Each row is a point. The window is the flat piece filled in between its corners: a triangle in 3 columns, a solid with four corners in 4, and so on. A path goes straight from each point to the next, and from the last back to the first. List the points from which the path goes on through the window.

Window (4 x 4):
[[ 48   1 -23  10]
 [  7  24 -29  -8]
 [ 32  38 -26  36]
 [-95 -62   7  27]]
Path:
(1): [-26 -21 -81   9]
(2): [ -7 -11 -48  44]
(3): [ 15 -10  16  12]
(4): [ 32  41 -13   5]
(5): [ 52  36 -82  31]
(6): [ 21   8 -66  19]
(7): [ 71 -10  44  -3]
(8): [ 3 19 15 15]
(9): [ 50 -20 -72  -2]
(10): [-10 -23 -67  20]
(11): [10  4  8 31]
(12): [-19 -25  40  11]
Through the window after points: 6, 8

Window (4 x 4):
[[-48   0  -3 -40]
 [ 35  38  -7 -30]
 [-56  -9  54  71]
 [ 63  -9  23  24]]
Path:
(1): [29 27 45 27]
(2): [ 46 -43 -17  33]
(3): [-40 -43 -33  -8]
(4): [ 29  45  55 -18]
(5): [ 33 -14  35 -61]
(6): [-61  41 -75 -34]
(7): [-16 -22 -19  23]
(8): [ 19  11  33 -32]
(9): [-69  -3  73 -30]
(10): [-11  -1 -14  -8]
(11): [ 33  15 -46 -45]
(12): [ 32  50  36 -32]
(13): [-77  55  86  27]
(14): [-56 -25   6  24]
(15): [ -1 -10  -9  92]
(16): [ 3 18 74 10]
Through the window after points: 3, 7, 9

Window (6 x 6):
[[-19  25 -25  20  39  30]
 [-10   5 -31   8  23 -36]
 [ -5 -28 -25  20  23   2]
 [ 14 -19  29 -38 -45 -45]
 [ 32  16 -23  25   8  -8]
 [  2  -2   9  -5 -95 -39]]
Path:
(1): [ 17  14 -38 -52 -40 -49]
(2): [  2  -6  29   4 -51 -26]
(3): [ 16 -12  23  -7 -33 -49]
(4): [ -6 -29 -32 -25 -67 -11]
(5): [-23  30 -61  -3  33  29]
(6): [-4  4 14 33 14 -1]
(7): [ 21  24   7  28 -13 -15]
(8): [ 12 -23 -62  -6  32  -5]
Through the window after points: 5, 7

Window (8 x 8):
[[-46  23  36 -55 -21   9   4 -29]
 [ 49  38  11  17  55   8 -23  49]
 [-50   9 -26  23 -32  -2 -38 -32]
 [ 11  25  -5 -31   5 -31 -41 -19]
 [ 16  16  46  20 -30 -46  18   8]
 [-50 -35  13 -38  -6 -54 -52  33]
 [ -3 -17  18 -24 -22 -11 -23 -32]
 [ 14   8 -34 -13   2 -25  24 -13]]
Path:
(1): [ 30  -9 -35  -9 -12  -9 -42  38]
(2): [ 18  30  17 -34 -63  10  26  10]
(3): [-29   9   4  11  18 -28 -34 -40]
(4): [-20 -11   7  20   5 -35   7 -15]
(5): [ -2  13  14 -11 -15 -17 -17  18]
(6): [ 20 -26  29 -52 -39 -14   7  57]
(7): [-60  26 -21  22  -3 -46 -33 -95]
(8): [-30  -7  51 -18  22 -41 -33 -39]
(9): [ -4   6  -4  -2 -50 -25   3   1]
(10): [-14  17  13 -22 -28   6 -35  -5]
(11): [-41  -4  12   6 -10 -41 -13 -24]
(12): [-11  24  19  -2   8 -39 -24 -28]
Through the window after points: none

Window (9 x 9):
[[ 55 -35 -53   3  15   8 -53 -19  23]
 [ 48 -64  25  41  18  -9  62 -53  19]
 [  5   4 -16 -34 -40 -13  11 -47  16]
 [ -8  -9 -12  -1  77  20  23 -39  -6]
 [ 52  -2  32 -30 -16  59 -31 -19   2]
 [ 39  49   4  16 -39  -6  -2  71 -13]
 [ -3 -35  14  -2 -46  14 -24 -26 -62]
 [  6  56  56 -49 -62 -47 -43  64  18]
 [ 28 -15  21 -44 -20 -15  35  35   1]]
Path:
(1): [ -8 -18   8  14  23  10  19 -25  31]
(2): [ 16  -5  15  14 -14  21 -20  36  17]
(3): [ 25  -3   7 -23  -7   7   3 -37 -39]
(4): [ 23  10  39  -6  35 -22 -26 -37 -26]
(5): [  1 -34 -49 -14  -8  65  48  15  40]
(6): [-49 -37   4  26 -41  14 -13  -8  12]
(7): [ 95  25  12 -30  15 -43  28  20  -3]
(8): [ 69 -27 -16 -13  12  -5  -3 -14 -27]
Through the window after points: 2, 4, 8

Window (9 x 9):
[[-46  12 -37 -23 -15 -13 -53  17 -24]
 [ 14 -19   5   2  -5   4  33  -9 -17]
 [  4  -2   0  -9  29 -29   6  -6   8]
 [-15  69 -15  33 -26  95 -65   0   5]
 [  5  -7  12 -30 -21 -22 -13  -9   5]
 [-11 -27  30  48   3  -1  -4 -31  10]
 [-35  12  25  34 -14  13   4   7  24]
 [ -1 -43 -13 -26   6 -10   1   8  19]
 [  0 -16 -19   8 -13 -29  19 -23  21]]
Path:
(1): [-15  -2 -10  -1 -12 -15 -26  14  -2]
(2): [-44  10   4  19   3  31  -5 -44   4]
(3): [-38  21   9   1   2  34 -16 -44  -1]
(4): [  5   5 -25   1 -21 -18 -38  34  15]
(5): [ 40 -28  14  62 -20 -20  -6 -18 -16]
(6): [-55  -6   8 -11  13  11   3 -22  31]
(7): [ -9   5 -16 -10  19  23 -25 -75 -18]
(8): [-10  -8  14   9  -5 -30   2  31  17]
(9): [ 5 18 -9 -1 -9  2 -5 30 -8]
(10): [-38 -50  19 -18  -1   3 -36 -70  14]
(11): [-21  24  38 -48   6  21  17 -31  -9]
(12): [-15  -8 -36  52 -31  14 -49  18   8]
Through the window after points: 1, 5, 7

Window (11 x 11):
[[  8  44 -18 -16 -27   8  51  26  24  41 -60]
 [-51  -6  11 -30  70 -13 -35 -29  25  -5 -16]
 [-25 -19  31   6  79 -37 -22  35   5 -29  -1]
 [-19  19 -43   1 -76 -45  41 -10  -4   3  18]
 [ -2  67 -18 -21 -53  -3  -5  26 -38  29 -39]
 [-10   5 -66   8 -19  -6 -12  31  -3  32 -37]
 [-71  -7  18 -15  49  27 -22  40  25 -10  10]
 [-46  14  12  16  89 -15 -22   8  12  28  37]
 [-55 -44  41  20  49  -7 -18  -2 -16  24   0]
 [ 28  11 -42   4 -40  17  31 -24 -25 -10  19]
 [ 22   1 -25 -47 -44 -17   5  28  -9  49   6]]
Path:
(1): [  3 -51  19  26  13 -23 -19 -21  34   1  -1]
(2): [-67  23   4 -19  32  13   8  30 -54  38   1]
(3): [ -5  19 -42 -33 -28  -5  15  37 -19  34 -26]
(4): [ 17  28   2   8 -21 -13 -24 -19  13   4  21]
(5): [-47 -13  64  21  21   4 -40   8  47  -6  27]
(6): [-31  -2 -15  -4  53 -15   1  -1 -24  28  -3]
(7): [-59   8 -12 -45  26  -8  20  20 -14  20 -27]
(8): [ -4  16   1   7   7   6   2  22  28  12 -17]
(9): [ 15  35 -12   7 -35 -19 -28  11  26  19   3]
(10): [-48 -32   6 -24  67   3  30   6 -37   1 -13]
(11): [-95 -47   8  -7  91 -35  37 -19 -23  34 -43]
(12): [ -8  11  -6  -4   3   4 -23  29  22  -3  13]
(13): [ -3  28  16   5 -13  24 -14  11  47  -7   5]
(14): [  2  -7 -62 -12 -11 -10  44 -12 -67  15   5]
(15): [-32   0 -18 -20  19 -11   7   9 -16  23  12]
(16): [ -6   8  12  24   2 -22  -8  13  56  -5 -19]
Through the window after points: 1, 5, 7, 9, 13

Window (12 x 12):
[[ 16  33 -59 -28  36  73  18 -32  48   2  30  37]
 [ 25   6  34 -10 -28  -2  39  79  21 -30  16   3]
 [ 31  21   6 -18   4  -9  -1 -10 -53 -67  -4 -20]
 [ 30  36   0  18 -24  14 -22 -46 -30  15 -40 -95]
 [  9  -5  24   8  -2  43 -30 -12  16  26   2   1]
 [ 16  38 -15   0  20  -9   6   0  -7 -27 -45  18]
 [ -8  18   7 -21 -33 -18  15  -7  13   5  -7  35]
 [ 12  15 -48  14 -26 -39  -4  23  -8 -10 -12  30]
 [  3  35 -16 -52  48  18 -13  -1  38   4  35  26]
 [-14 -14 -21  12  38 -52  34 -12 -38   1 -12  30]
 [-42  10 -10   1  36   0  18   3 -25 -66   3 -11]
 [  2  55  17  -9  18  71   2   8  13  21  49  15]]
Path:
(1): [  3  19 -13 -11   5 -24   4  11  28 -30  46   7]
(2): [ 41  46   8  25  19  12  22   0  32 -11  42  35]
(3): [-46  10 -12 -69  -5  25 -24  -4 -20  20 -28 -12]
(4): [  8  -5  -9 -36   7  41  25  21 -39  16  21  -8]
(5): [ 18  52  10  13   4  13 -17 -15  50  -8   2  25]
(6): [ 36  17  44  -1 -14 -29  18  -7  50 -28  36  10]
(7): [-10  23 -46 -16  21  39   1  14 -17   0 -11  33]
(8): [ 10  24  -4 -29  30  33   8   5   6  10  -6  23]
Through the window after points: 2, 8

Window (12 x 12):
[[ 70  14  95  10 -22 -46  -2 -16  -1 -37 -27  35]
 [-73   6 -10  -4  11  33 -10 -32  33  12 -12  -9]
 [  9 -18  14  29   9 -53  -8  37 -26 -23 -86 -27]
 [-41  11 -11  18 -30  43  -9  11  60  13   5  31]
 [ -4 -13 -34 -12   9  29 -11   4  11  10  -1 -15]
 [ 12 -27  68  35   3  30 -50 -31  23  23  13  56]
 [-26  19 -41  33 -12  17 -29 -18   7 -31 -25   3]
 [  5 -10 -15  32 -11 -67  27  12 -56   7 -52 -12]
 [ 14   8  73 -24 -22 -51 -37  19 -22 -24   1  63]
 [-34  21   4  34   7  49   9  12  -9 -31  -2 -20]
 [-13 -39 -16  21 -54 -23  -1   5 -28 -15 -46 -43]
 [-22 -39 -33  36   9 -41  25  14 -10 -44 -25 -36]]
Path:
(1): [ -1 -20  16  -3   1  -1  15  14  14   8 -19  42]
(2): [ -6  -1  22  27 -11  -5 -22 -14  -5 -11 -12 -20]
(3): [ -9  37  -9 -15 -16  -8 -40   8 -13   0  -2 -50]
(4): [ -5 -49  26  62   0 -23  62   3  -1 -52 -65  62]
(5): [ -5  -9   0  12  -5   4   6   5  -7 -10 -37  28]
(6): [ -9  -4  30  15  -2  -8 -15   5   2  -7  -6 -13]
(7): [-35  -4 -14  46   7  -6 -18  25   8   4 -11 -30]
(8): [ -1 -28 -13 -47 -34  21  16 -29 -16 -31 -42  27]
(9): [ -8 -70 -13  42  -4  18  39   0 -30 -32 -68  16]
(10): [ -9  35  11  13   7 -61 -35  31   4 -17 -18 -47]
(11): [-19   3  -7  12 -21 -24 -27  -5  -1   1  -4 -21]
(12): [-23  -6   5  23  14  34  22  -1   2 -26 -20  20]
Through the window after points: 9

Window (14 x 14):
[[-18  -7 -34  47 -15  55   1 -11  11 -31  -7   5 -11 -31]
 [-46 -26  -4 -38  -1 -28 -16 -25  -3 -16 -28 -50 -46  -9]
 [ 44 -49 -23 -75  47 -24 -26  34  23  15   4 -31   1 -34]
 [-24 -22   0  29  12  41 -49  25  -8  -8  26  49  15 -35]
 [-73  -3 -66  13 -33   9  11  19   4 -40  17  31  33   4]
 [ 46 -48  13  47 -49 -13  -2  52  32  33  10 -45 -32 -11]
 [-43 -51 -15   0  13  -8  -1  16  95   0  45  -3 -29  19]
 [ 63  25  15 -11 -19   9  29   1 -15   0 -61  37   4  35]
 [  1  -3  14 -20  -8  21   4 -15  -5  22  42  10  35 -41]
 [ -1   3  43  -9  85  -2 -23  28 -16 -10 -35 -33   2 -56]
 [ 43  45 -13   0 -67   9 -45 -36  10  -3 -27 -10  23  36]
 [-18 -26 -35  10 -11  30 -43  -9 -53 -51   5 -61  24  58]
 [-28 -13  48  -9 -20  -3   0  32  29 -75  20 -10 -25  14]
 [  3 -47   4 -25 -15  -2 -28 -71  13  13 -11 -20  59 -35]]
Path:
(1): [ -5 -17  19  -7   5  21 -14  16  29  -3 -11  -9  14 -28]
(2): [  8  -6   2  -1  15 -14  -6   3   1  -4   2  -6 -13 -20]
(3): [ 46 -13  -5  26 -28  -4 -15 -39 -32 -27  50  -9  20 -47]
(4): [ -8 -14  -1 -19  -4  14 -12  25  34  17 -24 -12  -2   7]
(5): [-43   5 -37 -36 -11  78   5  29  18 -20 -34 -54   5  12]
(6): [ 18 -23  33  17  -8 -36 -19 -21  -8   0  55  36  20 -31]
(7): [ 12 -26   2   3  -5 -19  -5  -4   4 -29  -2 -11   9  -5]
(8): [  6   8  10 -67   0  69 -23  82  22  28  -8 -17 -41  24]
Through the window after points: 3, 5, 7

Window (14 x 14):
[[  5  34  27 -42  37  93  25 -25   4  23  20  34  34  32]
 [ -3 -41 -78   3 -13 -36 -16  -9 -20  -7 -26  12 -24 -23]
 [-26 -55 -61 -16   6   0  57  16 -24 -16  47  16 -42 -20]
 [ 36 -32  -3  34 -13 -20  -6  66  37  35 -25  29  -4 -68]
 [ 95 -12  27   1 -26 -31  -2  67 -14  22 -22   3 -20   2]
 [ 26 -31   6  36 -24  16 -21  76 -41  10 -33  18   2 -37]
 [-11  68  28  -5  21  49  49 -41 -28  24  32  43 -19  -2]
 [ 24 -32 -55  -5  22 -32  39  25 -37 -43 -17  37  11 -46]
 [-17 -26 -50  40  15   4  74  15  -3 -26 -18 -18   3 -12]
 [  6 -26  33   1 -12   3 -15  37  19 -43 -43  18 -14 -31]
 [-57 -58 -65  10  58 -52  58  26 -35  -5   1  25 -24   7]
 [ 12  82 -23   1  29  52  17  32   2  12  42  45 -29  22]
 [ -6 -31 -44  17 -25 -16  45   1 -16 -28   1  67   8  18]
 [ 39  15  12  23  44  62  -1 -38 -10  -5  42  56 -23  20]]
Path:
(1): [  6  23   4  18  12  29  10 -14 -19 -18  32  32  -5  14]
(2): [-17 -11  17  33  -9 -23 -65  36   5  10  41  17  26 -48]
(3): [ 28 -25 -57   4  20  26  89  23 -10  -7 -52  44 -35 -12]
(4): [ 33 -59 -45 -18   1  19  22  40   0   7 -42  77 -35   0]
(5): [ -1  12  -1  18  27   6  17   9 -24  -2  20   7  -5 -16]
(6): [ -2  64   8 -13  27   8  -6   5  18  -7  30 -14  28  31]
(7): [ 18 -40  12 -17  10  71  36   1 -14  11 -21  63  -7 -17]
(8): [ 39  -4 -24   1 -22   8  39  79  -7  25 -46  71 -24 -25]
(9): [ 10 -33   5  36  13 -15 -21  10  24   5  20 -11   8 -44]
(10): [ 28  -8  -9  40 -22  -1  15  12 -11 -22  40  24   9   6]
(11): [-24  -4 -30 -38  53  21  38   2 -31  13 -25  33 -36   1]
(12): [ 14 -29 -18  -6  21  -3  48 -11 -18 -13 -35  60 -19   0]
(13): [  4  19 -46   5  -2  20  -9  47 -16 -11  61  -7  27 -27]
(14): [  1 -39  -3   7  -5 -43 -30  33 -62 -11  59  34  37 -42]
(15): [ 30  -2 -43  15  13  29  52   4  19  -4 -56   9 -44   9]
(16): [ 11   7   7 -31  35  38  62   5  -4  60 -30  53 -39 -43]
Through the window after points: 6, 8, 12, 14, 16

Window (14 x 14):
[[ 15   0  43   8   8 -23 -35 -16  23 -27  35   1  31 -31]
 [ -9 -47  10 -15  27  -4  -2 -15  32   6  34  79   7  20]
 [ 60  33 -20 -36  91 -31 -32  -9   5  -3  -7  42 -20  -6]
 [-19 -14 -32  52   9  17   6  22 -35 -17   6  -8 -23  53]
 [ 13  31  -9 -78 -12  22 -19  18  34  68  -3  10  28 -29]
 [  4 -53  25 -20  32  24 -26   5  21  -6 -23   0  55  16]
 [ 25 -93  11 -11 -42  23  12 -51 -29  20  37 -21 -23 -12]
 [-21 -11  28 -44 -69  57 -34 -28  30  20  21 -39   0  44]
 [ 23 -23   9 -13 -29  -4  33 -84 -95  -4  28  42 -21  -4]
 [-74 -45  59 -15 -54 -42 -58   3 -20  19  22   6  -8  37]
 [-27 -18 -43 -14  42  -5  17 -18  32  15 -10 -17  18  38]
 [ 15 -78  73  37  52   4  33 -26 -10   5  45  -7  20  38]
 [ 43  14   7 -36  92  -5  38  11  22 -45 -14  21 -14 -32]
 [-59 -34  13 -33  12  47 -49 -14  -6  17  67 -10  14  -1]]
Path:
(1): [-11  17  42  39  23  44 -36 -37   8  23 -10 -14   9  -3]
(2): [ 20 -84 -14 -64  -3 -39  16  10 -23 -21  44   9  -1  21]
(3): [ 36 -42  -3 -41  -8  -8  13  28  10 -38  56  -2  26  49]
(4): [ -3   6  17 -14  46  -7 -42 -32  -5  26 -22  27 -13 -14]
(5): [-30 -28  14  -3  15  13 -14 -26  12  19 -19  17   3  25]
(6): [ 33 -13   5 -25  43  -9  19  16  -5 -24  80 -14  27   6]
(7): [ 57  12 -43 -70 -36 -29 -20  32  21  26  33  15  37  -8]
(8): [-54  -2  57 -21  39  56 -11 -33  10  49 -24   6 -11 -13]
(9): [-44 -25  34  61 -13  18 -38 -46 -29  21  21  25 -15 -13]
(10): [ 52 -24  -6 -79   6 -14  50 -38 -40 -15  20  20   6  18]
(11): [ 20 -38  -3 -10  22   0   3   7   7 -27  26  24   3  27]
(12): [-34  30  16  -5  61  16   9 -23   0  29 -30   5 -16 -32]
Through the window after points: 3, 7, 9, 11
